Each row is a point. To make a cloud, some directions were put in groups of two or more. Within a group, all points are equally far from the middle, so they leave a hole (a ring in 2 directions, a hollow ball in 3). The other directions are filled evenly. Then the cloud was stretched, turned, moved and blurred a little. How many holes are there, and how many directions does each take, smallest first?
In the rows, 128 means zero.

Cloud, 13 rows:
[[178 175]
 [107  92]
 [153 100]
 [106 130]
 [128  82]
 [221 101]
 [156 169]
 [171 102]
 [105 176]
 [111  67]
 [204 126]
 [153 109]
 [ 84 173]]
Holes: 0

Cloud (21 x 3):
[[110 133 202]
 [140 130 198]
 [ 88  93 161]
 [102 186  85]
 [ 51 151 142]
 [106 204 126]
 [ 67 133 174]
 [107  88 119]
 [104 165  73]
 [124 180 184]
 [ 83 198 112]
 [108  93 110]
 [147 128 193]
 [120 119 199]
 [110 108  90]
 [106 190  89]
 [132 169 191]
 [127 200 141]
 [ 49 144 123]
 [155 180 151]
 [164 155 124]]
Holes: 1 (3)

Cloud (29 x 4):
[[134 156 155 141]
 [137 131 160 185]
 [109 152  81 202]
 [153 109 143 169]
 [ 49 177 159 103]
 [124 149 225 202]
 [136 151 149 104]
 [112 101  56 112]
 [137 100  76 103]
 [126 131  82 101]
 [ 90  98 147 130]
 [133 218 162 196]
 [148 223 128 169]
 [121 185 127 152]
 [133 140  95  83]
 [ 90 148  92 116]
 [148 130 204 111]
 [108 138 158 162]
 [182 182  72 144]
 [191 154  83 126]
 [ 47 141 111 176]
 [114 231 153 162]
 [131  84  87 160]
 [174 124 182 112]
 [160 179 180 125]
 [171  62 115 132]
 [ 83 144 218 177]
 [177 128 193 120]
 [155 160 143  91]]
Holes: 0

Cloud (47 x 6):
[[ 84 175  80 109 113 167]
 [156 175 169 127 111 112]
 [101  70 100 113 172 195]
 [ 97 121 186 128 165 106]
 [ 91 139 112 173  84 195]
 [177 177 115 129  94 117]
 [110 121  90 116  43 152]
 [165  66 104 116 157 133]
 [155  42 114  95 105  84]
 [ 65  74  78 110  67  85]
 [134 172 110 152  49 109]
 [123 118  99 152 193  93]
 [ 25 152 153 152 138 154]
 [ 80 136 145 120  29 117]
 [199  76 165 117 124 106]
 [147 182 106 126  62 190]
 [130 106  87 195 124 142]
 [ 63 132  72  78 107 116]
 [164  99 134 201  91 176]
 [125 101  59 105 147 158]
 [185 107 135  62 122 137]
 [192 104  99 143 153 141]
 [ 62 151 155 142 118 185]
 [156 115 143 170 171 123]
 [140 130 101  72 132  72]
 [ 99 187 129  74  94  64]
 [141 188 121 178 149 162]
 [142 108 158  89 172 142]
 [146  84  79 173 100 162]
 [129 110 111  58 106 146]
 [118  76 100 172 123 227]
 [ 86 159  97 150  94 203]
 [ 30  88  91 104 164 146]
 [132 158  85 120  99  59]
 [ 70  71  84 144 131 165]
 [ 76  97  82 163  71  83]
 [ 48 164 154 100 171 135]
 [167  92 177 110 167 180]
 [112 148  66 139  85  70]
 [138 137  48 160 146 189]
 [173  93 183 186 115 183]
 [128 118 112  95 183  97]
 [ 86 181  77 110 160 188]
 [152  91  97 104 190 171]
 [ 99 147  98  91 155 207]
 [144  87  64 149 123 217]
 [ 51  61 125 152 164 155]]
Holes: 1 (4)

Cloud (79 x 8):
[[176 167 164 133  89 140 159  78]
 [ 78  63  89 125  90 142  88 111]
 [126 185 108 118  80 169 108 169]
 [177 203 128  66  66 119 161  98]
 [134 167  61  93  63  93 130 102]
 [103 106 113 113 165 189 138  96]
 [179 123  68 102  61 121 182 146]
 [141  49  57 172 112 138  51 118]
 [122 123 161 103 110 141 131 167]
 [140  82 100 118 111 132 120 110]
 [108 121 184  86 113 187 149 167]
 [ 77 207 178 152  93 140 184 108]
 [151 189 108  64 117  98 103  88]
 [142  39 150 124 106 125 137 201]
 [165 235 157  89  70  98 175  96]
 [138 100  35  73  44 123 115 150]
 [174  45 156 109 105 107 109 204]
 [196 159 165 152 144 114 107 140]
 [141 104  89 100 119 136 162 212]
 [154 157  26 140 165 105 113  82]
 [160 183 117  78 138  71  58 104]
 [169  89  92 153  59 112  52 138]
 [197 201 105  96 117 119  77  99]
 [197  99 148  76 111  83 180 127]
 [212 200  23 100 131  84 108 128]
 [134  47  52 166  73 146  99 119]
 [152 116  33 123 127  98  63 159]
 [106 106 176  58  60 129 156 181]
 [146 114 134 143 152 137  99 152]
 [183  89 160 174  61 111  61 131]
 [176  51 108 158 104 132 133  92]
 [178 131 178 132  70 101 149 217]
 [146  38  82 122  93 132 100 106]
 [122 101 115 123  95 194 200 118]
 [145  32 172 153 102 115 163 140]
 [112 190 114 127 107 114 173 100]
 [116 125  83 150 142 100  77 115]
 [151  89 105 170  69 141 113  88]
 [119  37  54 166  64 103  85 185]
 [ 47 151 130  93 105  85 146 157]
 [ 78 111 125 100  46 139 120 114]
 [ 97  54  20 138  91 144  85 143]
 [ 74 112  56 132 107 157  38 128]
 [141 158  89 101 113 176 128 200]
 [ 68 192 154 140 157 162 186 110]
 [163 108 156 135  73 131 123 152]
 [123 163 108 130 152 110 156 220]
 [ 82  59 155 102  77 168 138  99]
 [164 110  40  83  53  89  73 123]
 [122 134 137 145 183 142 158 164]
 [142 241 151 115  64 112 167  89]
 [ 97 126 162  88  86 132 198 124]
 [ 77 141  95 144 145 154 216 107]
 [141 188 129 148 114 140 125 120]
 [142  79  77 133 145 164  80  61]
 [190 146 138  86  96 160 125 126]
 [146 154 117  78 101 126 196 113]
 [ 86 100 153  74  96  96 135 156]
 [ 99  77 103  75 129 172 116  54]
 [ 94 157  53 164 146  92  90 145]
 [167 156 111 158  79 118  99 143]
 [154 213 102 166 152 141 127 147]
 [113 180 115  99  90 105 160 117]
 [ 77 201  87 133 140 136  82 131]
 [181 143  77 116 109 142 190 156]
 [210  89 129 104  85  89 115 143]
 [ 49  99 100 132  80 192 156 168]
 [ 82 159 124  86 152 137 163 111]
 [ 71 141 206 139  80 156 114 121]
 [ 51 181 120 116 102 110 183 175]
 [150 172  63 133 132 189 150 127]
 [ 98  88  97  98  86 115  99 153]
 [117 146 143 139  68 120 152 221]
 [102  94 160 158 134  90 207 130]
 [128 222  75  94 155  89 108 158]
 [107  99 181 184 114  69 172 161]
 [141 170 136 142 190 129 182 105]
 [134 189  80  86 134 102  43  66]
 [175 169  82 155 166  98 169 181]]
Holes: 0

Cloud (94 x 9):
[[ 97  88 137 112 211 112 126 106 123]
 [102 166 125 103 115 163 182 149 111]
 [127 129 109 223 128 162 174 120  86]
 [157  93  63 153  93  75  98 147 169]
 [100 156 117 185  99 179 148  93 161]
 [167 152 117 212  73 135  96 141 145]
 [ 94  86 146 170 129 205 165 141 108]
 [ 99 106 181 146 153  59 185 112  47]
 [ 75  70 122 122 125  59 159 127  78]
 [ 87 139  76  93  75 124 235  76 150]
 [142 141 141 206 150 173 170  68 100]
 [ 88  90 197  86 114 114 140 132 108]
 [106 105 210 114 166 182 162  87 120]
 [ 79  60 132 154 199  87 124 192 159]
 [172 147 121  93 158 147 190 123 110]
 [119 148  55 160 143 184 102 119 139]
 [ 85 118 167  86 143 159 165  70 114]
 [163 129  78 123 161 103 148 158 217]
 [141 141 144 131 146  80  70 190 126]
 [153 135  96  83 173 150  99 202 101]
 [ 80 209  97 107 121 152 123 114 158]
 [128  59  61  82 119 115 181 148  70]
 [127 138 152 193 103  53 163 122 109]
 [ 59  92  55 101 202  75 171 154 139]
 [107 120 115 185 218  28 131 115 124]
 [ 92 138  57  81 130 163 138 166 140]
 [114 110 107  76  98  66 211  57 143]
 [102  81 107 212 104 188 143 146 101]
 [ 72 110 143 202 129 105 176 192  89]
 [144 108 130 142  47 137 135 211 150]
 [154 188  77 143 123 106  99 191 102]
 [160  32 114 147 177 103 158 158 162]
 [142 121 131 122 119 199 194 138 139]
 [105  74  92 190  50 115 210 115 122]
 [133 125  87 133 166 178 174 125 115]
 [203  72  97 126 155 132 154 143 166]
 [149 118 136 128 194 102  53 150  71]
 [135 141 193 120 176 113 163 186  88]
 [158  86  66 169  88 162 111 121 180]
 [ 93  83 116 134 108  92 195 104 210]
 [148 104  99 154 120  61 124  47 172]
 [132 157 152 166  82  38 197 102 134]
 [149 110 106 100  44 108 189 142 116]
 [130 117 136 196 115 179 179 156 112]
 [130 184  91  92 118  52 115 118 118]
 [149 118 139 142  85  45 146  89  81]
 [ 82  54  80 136 189 142 178 162 120]
 [167 121 130  89 162 161 217 150 111]
 [ 66 108 157 181  94 169 118 156 145]
 [211 148  71 154 130 127 154 101  96]
 [177 125 186 113 134  95 124 142  95]
 [131 117  81 132  67  81 209 101 151]
 [126 117  60 109 123 120 195 214 163]
 [140 158  92 207 132 116 186 168 108]
 [117  86 154 176 199  78 106 166 130]
 [ 89  89  99 138 149 167 175  87 105]
 [154  60 107 188 125  99 165  30  83]
 [116 216 163 195 149 110 114  82 127]
 [102 190  74 118 189 146 135 190 124]
 [ 94  46  82 114 125 102 135 115  77]
 [ 45  86 104 169 143 149 100 176 110]
 [ 75 116 143 156  91 166 228 148 188]
 [ 81 132 143 195 196 108 186  97 108]
 [108 106 106 208 109  68 216 133 109]
 [135  91  84 149  74 109 219 104 134]
 [109 103  90 235 105  97 108 133 105]
 [205 157 104 124 135 119 141 130 152]
 [133 168 131 180  54 165 147 131 125]
 [175  61 102 111 171  58 112 157 116]
 [ 45  94 166  91 176 141 178 164 107]
 [130 109 188 178 160 188 162 119 114]
 [146 191 103 140 137  76  82 138  70]
 [115  44 145 176 160 125 161  97 104]
 [ 42 118 115 151 129 137 125  94 107]
 [100  66 162 120 138  88 133  86 119]
 [133 130 101 133 150 209  73 124 129]
 [122 101  97 174 114 108 173  18 137]
 [ 70 140 165 129 100 129 154 172  80]
 [104 130 116 178 210 127 117  78  84]
 [106 108 199 139 215 103 164 124  77]
 [184 105 148 176 121  48 112  79 106]
 [157  85  78 102 160 112 199 142 141]
 [ 81  72 100  95 129 128  98  99 143]
 [127 131 125 192  75 111 245  98 127]
 [117  93  85  92 151 120  67 141  81]
 [127 152 110  80  99 171 160 115 166]
 [139 150  44 141 147  24 185 155 128]
 [ 81  75  66 124 115 156 105 107 171]
 [124  89 197 150 150 177  83 101 120]
 [127  42 121 111 118  66 160 159 130]
 [ 83 125  97  94 146   9 208 169  69]
 [165  77  78  99 150  90 180 101  73]
 [146 193 117 136 149 108 147 165  80]
 [168  49 102 199 141  98  80 146 134]]
Holes: 1 (4)
